Rows are points. The points of each table are mixes of a few directions, plus a little noise. Count the directions of each table, and those that both share. Where both have some left over, give the other angles between the two spaces (their principal angles), to ten degrees, smallest first.
In the rows, 128 means zero.

First (4 x 3):
[[137 147 166]
 [128 128 128]
 [135 142 154]
 [113  94  62]]
Second:
[[109 127 120]
 [134 146 163]
 [ 71 155 161]
 [145 126 129]
 [152 141 158]
 [145 100  80]
 [137 103  86]]
Directions: first 1, second 2, shared 1

First, 5 rows:
[[104 152 132 124]
 [168  89 122 134]
 [ 66 189 138 118]
 [150 106 124 132]
 [151 105 124 132]]
Second (5 x 4):
[[154  95 154  98]
 [105 116 113 105]
 [142 155 132 128]
 [150 116 148 118]
 [ 89 157  94 190]]
Directions: first 1, second 3, shared 0; angles 40

First, 10 rows:
[[178 154 140 126 118 127 145 132]
 [ 69 109 139 130 193 195 176  74]
 [117 123 113 141 121 112 141 131]
 [114 106 118 142 119 120 156 123]
 [138 151 117 131 120 107 116 143]
 [136  90 150  99  99 126  53 149]
 [ 97 116 106 146 129 115 150 124]
 [169 164 152  91 129 133  47 154]
 [163 123 139 135 112 129 171 121]
 [100 143 106 137 140 115 125 132]]
Second (8 x 8):
[[132 150 110  82 132 129 132 141]
 [139 156 165 165 162 120 106 159]
 [136 154 138 126 148 125 117 151]
 [129 138 114  99 128 129 131 133]
 [112  62 148 209  99 129 134  80]
 [132 150  95  58 125 132 138 138]
 [134 139 153 160 147 124 115 143]
 [111  74 101 126  82 136 151  79]]
Directions: first 4, second 2, shared 0; angles 30, 90

First, 9 rows:
[[ 86 104 122 132 127 125 130 164 137]
 [ 75 102 106 147  91 151 152 112  90]
 [163 158 132 116 169 113 104 119 167]
 [ 98 114 127 140 131 134 143 119 110]
 [190 160 121 108 110 124 108 135 156]
 [138 138 141 134 137 128 165 140 121]
 [174 163 133 111 172 111  89 112 173]
 [ 62 106  94 152  89 152 169 129 104]
 [166 106 178 111 127 114  94 120  93]]
Second (10 x 9):
[[ 93  98 163 103 112 115 129 149  93]
 [111 143 102 124 155 114 154  74 145]
 [163 129  94 184 168 133 141  98 160]
 [192 102 126 137 116 105 125 145 145]
 [112 173 109 143 140 165 118 118 139]
 [138 154 117 108 115 130 121 123 141]
 [109 108 161  72  91 102 125 149 101]
 [ 61 118 132 111 152 111 159  85 108]
 [146 157 128 120 104 150 102 155 135]
 [154  98 150 179 127 154 105 184 113]]
Directions: first 5, second 4, shared 2; angles 70, 80

First:
[[ 87 101 148  93 129 149 129 116 159 140  80 142]
 [118 107 113 128 114  85  88  90 150 102 137 121]
 [140 147 114 128  60 140 145 155 149 187  87 148]
 [144 127 125 139 152 101  88 101 130  96 140 135]
 [113 118 103 140 100 107 149 129 107 112 192  78]
 [143 149 151 122 152 171 152 158 120 155  95 155]
 [136 131  90 149  66  90 123 125 130 133 163 102]
 [108 120 154 112 171 161 154 138 113 121 127 124]
 [163 153 154 140 205 151 124 140  97 108 134 149]]
Second (8 x 12):
[[101 107 133 130 120 122 115 120 104 133 151 110]
 [153  99 159 115 110 118  74 112 180 129  62 156]
 [ 35 117  95 133  83 117 130 114  70 184 175 107]
 [122 167 123 106 212 167 197 137 139  96 115 146]
 [154 155  98 142 130 113 145 130 135 108 147 123]
 [149 136 129 131 158 130 144 132 128  95 146 118]
 [137 118 137 129 107 125 107 128 135 140 113 134]
 [174 124 148 141 106 133 113 150 130 138 114 129]]
Directions: first 4, second 5, shared 3; angles 50

First:
[[112 176  95 118 127 112 126 112 117 121 162 140 110 111 160 131 109 122]
 [122 164 119 129 126 131 117 110 152 120 131 140 109 114 146 134 123 122]
 [116  69 176 114 134 142 121 166 178 135 106 104 138 147 110 100 192 135]
 [139 179  70  96 156  91 131 142  54 135 194 150  82 136 106 128 105  81]
 [112 105 127 164 108 145 142  99 148 124  81 126 166  97 166 131 114 167]
 [144 148 115 112 144 115 124 137 105 132 148 137 101 144 100 131 124  99]
 [ 95 102 102 154 115 131 155 102 128 129  91 125 166  90 179 120 114 170]
 [131  61 216 147  87 165 117 154 168 120 117  89 192 140 134 130 155 176]
 [169 138 122 133 146 140 113 149 103 133 141 155  94 130  73 135 123  77]
 [140 138 137 113 136 106 134 110 129 130 110 115 123 170 107 139 122 131]]
Second, 9 rows:
[[105  83 139 110 128 133 127 189 114 135 175 115 142 119 131  95 171 128]
 [ 96 163  88 122 159 130 118 104 201 129  86 157  71  95 148 105 162 101]
 [155 145  86 158 158 136 136  82 141 137  46 167  93 115  93 140 106  97]
 [ 75  89 142  88 128 130 119 204 139 130 199 108 132 108 160  76 201 129]
 [127 137 149 123 107 117 130 114 124 120 141 107 151 150 144 146 110 155]
 [122  97 143 125 120 115 146 125 118 132 112 101 162 153 131 128 127 160]
 [177 114 132 158 122 136 137 121  71 132 116 134 150 143  85 158  80 124]
 [138 151 142 126 109 129 117 126 117 119 161 123 134 135 135 144 110 133]
 [155 175 128 143 119 126 120  85 128 118 118 139 120 137 125 163  85 126]]
Directions: first 6, second 4, shared 4

First:
[[151 179 127 108 154  81  85 100  62  89 139  42  78 178 171  43 128 107
  181 152]
 [ 73  97 125 148  94 140 128 148 163 131 135 139 186  83  98 164 125 152
  106 108]
 [129  86 144 147 131 172 143 169 132 142 115 183 132  99  94 197 125 144
   75 109]
 [112 127 115 126 108 124 145 114 169 141 132 142 157 120 127 129 131 130
  136 127]
 [118 118 124 133 117 133 137 130 151 128 132 146 142 122 123 139 132 138
  121 121]
 [133  99 143 151 144 144 101 169  89  65 141 136  89 147 122 139 143 164
   94 104]
 [ 93 149 138 120 124 114  99 126  89 170 111  56 165  80 113 125  95  97
  145 148]
 [159 135 114 117 129 128 164 104 169 138 129 171 116 156 146 120 142 123
  138 132]
 [174 168 120 101 147 109 145  89 125 150 120 121  96 164 160  89 128  94
  165 154]
 [137 122 130 130 132 135 134 133 130 126 127 143 119 133 127 136 131 131
  120 125]]
Second, 10 rows:
[[130 117 114 139 128 101 130  89 139  95 157 124 140 127 159 122 131 116
  163 139]
 [143  76 131 158 140 122 118 101 119 100 143 118 137  85 145 154 108 108
  144 129]
 [ 88 165 151 121 151  81 123 124 150 124 134 137 143 144 162 118 147 114
  160 155]
 [ 89 168 187 110 168 108 108 167 143 184  78 127 131 126 130 117 128 118
  127 138]
 [113 157 118 114 118 103 131 113 168 117 137 126 129 166 148  80 149 142
  152 127]
 [ 66 168 206 117 180  96  99 180 150 173  82 135 137 127 138 122 136 122
  130 141]
 [132 103 114 143 112 158 130 153 104  98 144 147 119 129 103 161 134 155
   91 111]
 [190 126  58 115  75 200 170 126  57 142 146 138 108 135  71 174 118 132
   80 127]
 [191  79  87 139  97 183 140 112  97 131 129 110 113 101  96 142  98 130
  103 103]
 [137 123 114 126 112 129 127 116 152 119 130 118 123 143 131  92 131 144
  133 110]]
Directions: first 4, second 5, shared 2; angles 70, 90

First:
[[117 152 110  90 130 115 110 116  96 121 119 171 157 116 118 118  94 155
  110 119 155 140 128 113  94 112 111 107 103 100 134 135]
 [124 148 128  96 123 109 112 151 116 152 145 149 131 118 120 132 117 123
   96 126 154 108 128 115 109 124 103 111 105 118 149 122]
 [127 109 117 136 121 128 134 136 106 145 129 139 126 120 140 146 129 132
  112 116 122 121 112 119 133 118 132 134 124 132 140 131]
 [134 128 120 118 127 125 121 123 115 122 127 141 124 108 108 120 107 117
   97 123 132 151 137 127 126 124 120 122 132 125 112 128]
 [120 142 123 110 131 120 121 125 119 126 126 146 144 129 128 124 118 146
  129 125 143 124 126 120 111 122 121 119 113 113 138 131]
 [167 116 173 170 123 142 136 162 204 135 166  43  53 128  95 121 165  29
  109 158  98 131 165 164 186 172 131 145 186 182  85 100]
 [110 114 136 171 138 152 157  97 161 102  99  92 147 183 178 131 173 172
  237 135  99 113 112 144 143 132 173 154 140 133 134 139]
 [121 117 114 131 127 132 133 113 107 122 115 143 140 128 140 132 123 150
  135 118 124 136 117 123 124 117 137 131 124 121 131 137]]
Second:
[[122 128 134 119 132 123 112 133 132 125 128 127 128 131 126 127 124 131
  111 134 146 130 121 116 132 125 126 127 118 137 122 133]
 [108 129 150  95 142 110  73 144 142 116 130 124 129 137 120 124 117 139
   68 149 189 136 104  87 143 120 120 125  94 158 108 145]
 [145 128 109 156 116 142 173 114 116 137 126 131 127 120 135 131 137 119
  178 111  77 121 148 162 115 135 135 131 156 103 144 114]
 [124 128 134 121 131 124 115 131 131 126 128 127 128 130 126 127 125 131
  115 133 141 130 123 119 131 126 126 128 120 135 123 132]
 [145 128 110 156 116 142 174 114 117 138 127 132 127 121 135 132 137 118
  178 111  76 121 148 162 115 134 135 130 157 101 145 113]
 [145 128 109 156 116 142 175 114 117 138 126 132 127 120 135 131 137 118
  178 110  75 122 148 163 115 135 135 131 157 101 145 113]
 [125 127 131 124 130 126 121 130 130 126 128 127 128 129 127 127 127 130
  120 131 136 129 125 122 130 127 127 127 123 132 125 130]
 [ 89 129 172  63 155  95  21 160 155 106 132 120 130 145 112 121 107 150
   12 168 249 143  81  49 158 112 113 122  61 187  89 161]
 [141 128 114 150 119 139 164 117 120 135 126 131 127 122 133 131 135 121
  166 115  88 123 144 154 118 133 133 130 150 108 141 117]
 [114 129 143 105 137 117  91 139 137 121 130 126 129 134 122 125 120 135
   88 143 170 133 112 101 138 123 122 126 105 149 115 140]
 [150 127 104 165 113 147 188 110 113 141 126 133 127 118 137 132 140 116
  193 105  61 120 154 172 112 136 138 132 165  95 150 110]]
Directions: first 4, second 1, shared 0; angles 60

First, 9 rows:
[[127 105 179 126 121  43 119 143 126 125 105  72  93  99  78 120 130 126
  124 110 144 186 140  90 172  75 139 143 159 105 132 156]
 [139 106 153 124 104  76 106 148 126 128  94  98 131 118  80 135 151 115
  145 126 112 167 103  84 130 120 126 136 153  85 154 132]
 [121 150  91 129 142 189 136 123 136 130 146 167 144 148 163 138 117 134
  127 136 129  87 128 161 108 161 122 123 111 157 123 111]
 [119 155  82 125 139 196 125 137 145 133 137 170 146 156 152 155 121 132
  137 139 124  88 114 160 102 173 119 130 123 150 136 104]
 [132 117 156 134 135  98 146 104 111 122 143 108 110 107 140  94 121 132
  105 118 141 138 157 127 152  90 138 119 111 137 100 147]
 [119 114 179 134 145  65 152 105 114 118 145  84  79  94 128  87 106 139
   94 106 166 159 184 126 187  52 148 128 126 150  87 165]
 [159  94 162 134 100  82 132 101  96 124 124 108 147 105 122  88 157 111
  126 131 100 148 115  92 113 113 129 104 107  87 123 136]
 [129 148  79 125 127 196 119 136 139 136 130 175 162 156 151 155 135 125
  147 145 106  87  98 148  83 187 114 123 118 133 145  99]
 [108 165  71 119 144 204 113 159 160 137 124 171 141 165 137 181 116 136
  147 139 130  91 108 161 107 181 116 145 143 152 152 100]]
Second, 11 rows:
[[164 145 125  51 129 150  91  89 161 174  82 133 125 141 107 105  80 146
  132 130  94  78 114 111 101 135  90 103 218 129 151 124]
 [142 150 138 135 126 107 149 130 119 109 138 120 110 128 134 113 151 110
  125 135 131 133 142 137 119  84 138 131 119 138  99 135]
 [112 122 137 198 128  94 162 165 104  83 169 111 123 115 136 143 183 112
  132 124 156 174 133 138 146  96 159 151  57 120 114 136]
 [ 72  62 140 104 126 161 144 111 115 166 126 140 137 141 170 122 104 137
   84 119 145 130 159 120 138 185 144 136 117 130 113 121]
 [169 171 121 174 132  88 118 158 138  86 142 106 124 110  86 143 167 125
  172 127 122 145  91 129 128  75 120 131 119 111 157 136]
 [121 121 114  81 127 168 100 102 140 165  99 153 142 139 131 129  76 141
  121 131 111  96 128 125 125 182 108 111 167 137 137 117]
 [115 151 106 215 129 111 137 174 103  67 167 138 141 109 125 171 163 109
  154 136 145 167 119 157 159 130 147 139  45 132 121 128]
 [126 117 140  90 126 137 135 106 130 152 115 129 119 139 142 106 114 128
  107 128 125 113 146 122 115 127 127 125 153 135 112 128]
 [132 178 105 151 124 133 135 136 106  92 139 158 127 126 139 140 127  98
  134 153 125 126 145 167 135 127 135 119  93 163  83 125]
 [103 117 100 116 128 173  98 121 130 148 113 163 155 131 132 153  80 140
  129 132 120 112 122 135 144 206 115 116 131 137 142 113]
 [152  74 183  92 133  86 139 116 161 167 118  58 105 131 106  85 163 161
  119  92 133 136 108  67  99  61 124 146 190  75 178 145]]
Directions: first 3, second 4, shared 0; angles 40, 40, 90

First (10 x 32):
[[140 108 112 136 126 123 120 125 100 100 141 139 125 141 119 108  78 109
   78 143  83 162 133 146 135 141 133 127 136 168 127 115]
 [130 126 116 133 124 126 145 148 126 134 124 109 148 124 142 111 137 126
  132 106 133 108 129 123 127 135 124 120 129 127 121 136]
 [157 129  94 151 104 116 118 184 114 129 132  88 147 149 118  97  82 100
  100 107 139 134 131 135 121 154 121 105 118 167 105 134]
 [131 147 142 119 147 142 119 124 135 128 131 138 126 123 120 149 138 148
  122 134 128 115 130 139 135 112 125 135 125 130 123 129]
 [105 124 137 120 130 128 157 115 142 145 115 125 137 109 155 130 180 141
  172 112 145  99 123 106 124 121 128 131 133  86 138 136]
 [121 123 123 139  94 109 128 141 143 151 115 105 122 135 131 121 136 107
  174 117 174 135 121 100 108 143 130 117 120  99 134 134]
 [145 115 108 143 110 117 110 142 109 112 137 123 123 149 112 109  73 100
   93 137 112 164 130 138 126 148 131 119 127 163 123 120]
 [124 163 157 110 158 150 120 119 152 142 126 139 125 114 122 169 169 167
  146 131 149  94 129 135 134  97 122 141 120 110 124 135]
 [122 105 123 132 115 116 128 110 117 117 129 139 116 134 129 116 109 110
  124 141 111 158 126 123 125 139 136 129 135 129 140 118]
 [104 139 168  98 171 152 135  72 141 122 129 176 113 102 134 170 177 172
  139 151 106 110 128 135 143  91 131 156 138 101 144 123]]
Second:
[[139 130 125 128 140 135 120 131 116 113 138 135 131 132 120 126 107 130
   94 136 102 133 133 146 138 127 127 130 130 155 121 123]
 [ 89 122 141 130  86 103 152 122 172 182  96 100 119 116 157 133 204 118
  249 105 217 110 111  64  95 133 132 122 120  33 152 143]
 [122 127 130 128 120 123 133 127 135 137 121 123 126 126 133 129 141 126
  149 124 143 125 125 118 123 130 129 127 127 111 132 131]
 [127 127 128 127 127 128 129 127 129 130 127 128 128 128 128 129 130 127
  130 127 132 127 128 125 127 128 129 128 128 125 129 129]
 [133 129 126 129 134 131 125 130 123 122 131 132 129 131 124 127 120 130
  112 130 116 130 129 135 132 127 129 129 129 140 125 126]
 [148 131 122 127 149 139 115 131 106 101 145 140 134 134 114 125  90 133
   68 140  83 137 136 161 144 126 126 131 131 177 116 121]
 [111 126 134 129 110 117 139 127 146 151 114 115 124 122 141 131 161 124
  181 119 167 120 122 100 114 130 131 126 125  87 138 135]
 [128 128 128 129 127 127 128 128 129 129 127 128 128 128 128 128 129 128
  130 128 130 128 127 127 127 127 128 128 128 127 128 128]
 [117 126 132 128 118 121 134 126 138 142 120 121 126 125 135 129 146 125
  159 122 150 123 124 112 120 129 129 126 126 104 134 133]
 [139 130 124 128 139 134 122 130 116 114 137 135 131 132 121 127 108 131
   97 134 105 132 132 145 137 127 127 130 129 153 121 125]
 [157 132 118 126 160 146 110 133  97  89 151 147 134 137 107 125  73 135
   40 145  62 141 141 175 153 125 125 133 134 198 110 116]]
Directions: first 4, second 1, shared 1

First:
[[150  81 101 178 183  54 206 217 154  85  91  15 132 158 133 156 174 111
  113 144 172 221  78 111  92 156  83 140 137 102 117 124]
 [157 130 139 114 121 166 115 126  89 152 153 150 146  85 116 103 152 111
  121 115  78 117  95 156 123 104 152  71 121  91 129 160]
 [149 161 143 109 102 183 133 133  89 200 106 142 142  63 158 108 156 159
  123 115 100 133 153 144 137 101 152 102 102  92 114 178]
 [128 116 116 139 139 103 141 144 136 110 132  98 127 147 129 134 140 124
  119 131 143 136 117 124 111 148 121 139 137 127 123 108]
 [104 149 139 119 113 167 110  94 150 134 132 152 131 122 115 180  77 102
  161 121 113  97 162 125 149 118 149 152 129 167 120 160]
 [ 96 140 122 116 113 115  97  94 137 111 154 141 111 167 129 120 114 146
  122 132 144  75 146 135 123 153 135 161 134 162 127  83]
 [145 111 124 133 135 120 131 123 130 125 130 151 135 119 126 121 114 124
  128 118 140 144 142  91 135 131 123 121 147 115 139  97]
 [ 94 135 144 117 120 117  91  93 139 108 126 176 100 163 118 100  97 146
  135 149 133 102 130 140 156 113 108 137 117 170 155 113]]
Second, 9 rows:
[[141 139 148 124 112 172 134 138 109 168 104 128 147  77 152 139 133 118
  147 113 103 139 147 139 127 107 155 111 115 104 114 190]
 [107 126 153 123  94 129 123 144 125 149  74 128 123 108 204 132 112 144
  176 114 157 156 212 138 124 126 146 152 109 121 121 173]
 [146 118 101 127 138  88 126 122 117 120 154 141 120 149 125  74 153 171
   81 130 159 123 120  99 119 156 108 125 149 110 142  31]
 [119 153 146 142 145 176 147 127 153 140 103 106 140 114  94 187 109  96
  140 145  90 125  93 134 146  98 125 137 114 159 114 206]
 [146  99 140 138 144 134 119 134 113 101 156 124 145 121 102 124 139  74
  130 125  90 121  67 149 104 123 142  84 138 108 134 149]
 [113 124 119 137 149 109 127 119 154  93 141 119 117 167  92 144 113 115
  122 147 130 117  94 127 134 133 106 143 134 162 135 111]
 [120 169  97 113 117 116 143 112 142 166 115 139 106 141 141 116 128 213
   94 134 176 127 188  88 161 142 102 176 125 147 125  60]
 [148  55 142 148 146  79 104 146  99  64 155 128 139 144 137  71 153  81
  127 121 125 134  67 144  71 150 135  75 156  83 153  97]
 [114 168 107 102 108 150 127 109 142 151 150 138 115 130 108 166 108 141
  134 123 121 110 164 138 164 120 134 148 112 159 116 136]]
Directions: first 6, second 5, shared 3; angles 40, 90

First (9 x 32):
[[117 133 124 139 142 125 135 119 125 143 121 121 150 132 137 121 134 104
  107 152 132 122 135 130 117 137 149 126 116 122 141 120]
 [171 117 161  75  71 152  97 178 141  60 169 154  29 106  84 162  95 229
  218   7 118 153 107 113 186  93  35 138 187 159  76 169]
 [132 143 132 119 140 134 145 118 143 147  95 118 145 139 123  98 148  65
   92 147 148 108 153 126 128 129 166 139 126 112 150 121]
 [118 108  79 157 130 101 140  97 124 167 113 137 151 145 172 123 133 125
  124 184 104 139 106 157  93 109 157 105  99 119 107 108]
 [112 136 130 145 148 124 130 123 115 136 129 117 157 128 134 127 133 110
  103 154 133 120 135 125 114 151 143 127 111 124 152 119]
 [141 140 133 111 130 139 144 120 150 145  94 123 131 140 120  99 145  74
  103 133 146 114 148 127 135 117 158 139 134 115 137 126]
 [135 126 124 123 124 128 131 123 134 134 118 129 123 133 129 122 131 121
  129 130 128 129 128 131 129 118 133 127 130 126 123 128]
 [114 125 149 138 127 128 102 154 102  90 176 129 117 104 118 163 103 192
  155  97 120 140 115 113 134 155  78 126 132 148 130 138]
 [114 127 122 145 139 121 126 123 115 134 135 124 147 126 139 132 127 129
  119 149 125 128 125 131 114 142 134 123 114 128 137 121]]
Second (9 x 32):
[[100  93 166 146 140 140  91 163 101  71 160 125 119  90 122 173 113 210
  190 107 117 135 115 110 119 147  79  91 121 155 102 174]
 [132 164 140 118 135 132 139 124 133 140 123 116 141 136 111 108 134  78
   79 127 150 114 151 118 142 149 146 159 135 116 173 108]
 [148 133 110 113 114 125 143 115 147 149 106 135 118 146 129 108 136  99
  117 129 131 128 130 139 134 105 147 139 137 118 122 117]
 [156 145 128  99 114 138 145 122 155 142 101 130 112 144 114  99 140  82
  110 114 143 119 144 131 149 107 147 151 148 115 133 121]
 [ 99 117 163 146 147 138 101 155 100  88 160 118 136  97 119 160 117 175
  151 118 128 127 127 108 122 165  95 110 119 146 136 154]
 [129  92  84 146 116 106 128 112 127 144 125 149 120 136 165 139 123 167
  166 152  95 149  93 155 104  92 127  96 112 132  76 127]
 [144 166 134 109 129 134 146 120 143 147 112 118 136 144 110  98 138  64
   76 125 152 113 154 121 147 137 152 164 141 112 169 106]
 [134  87  63 148 109  98 136 100 131 160 117 154 121 145 177 135 124 164
  166 164  87 156  85 167  98  79 137  95 109 128  66 117]
 [112 154 166 130 149 140 121 144 113 110 146 109 147 115 104 131 126 112
   97 118 150 112 151 104 137 174 124 147 129 129 177 128]]
Directions: first 3, second 3, shared 2; angles 30
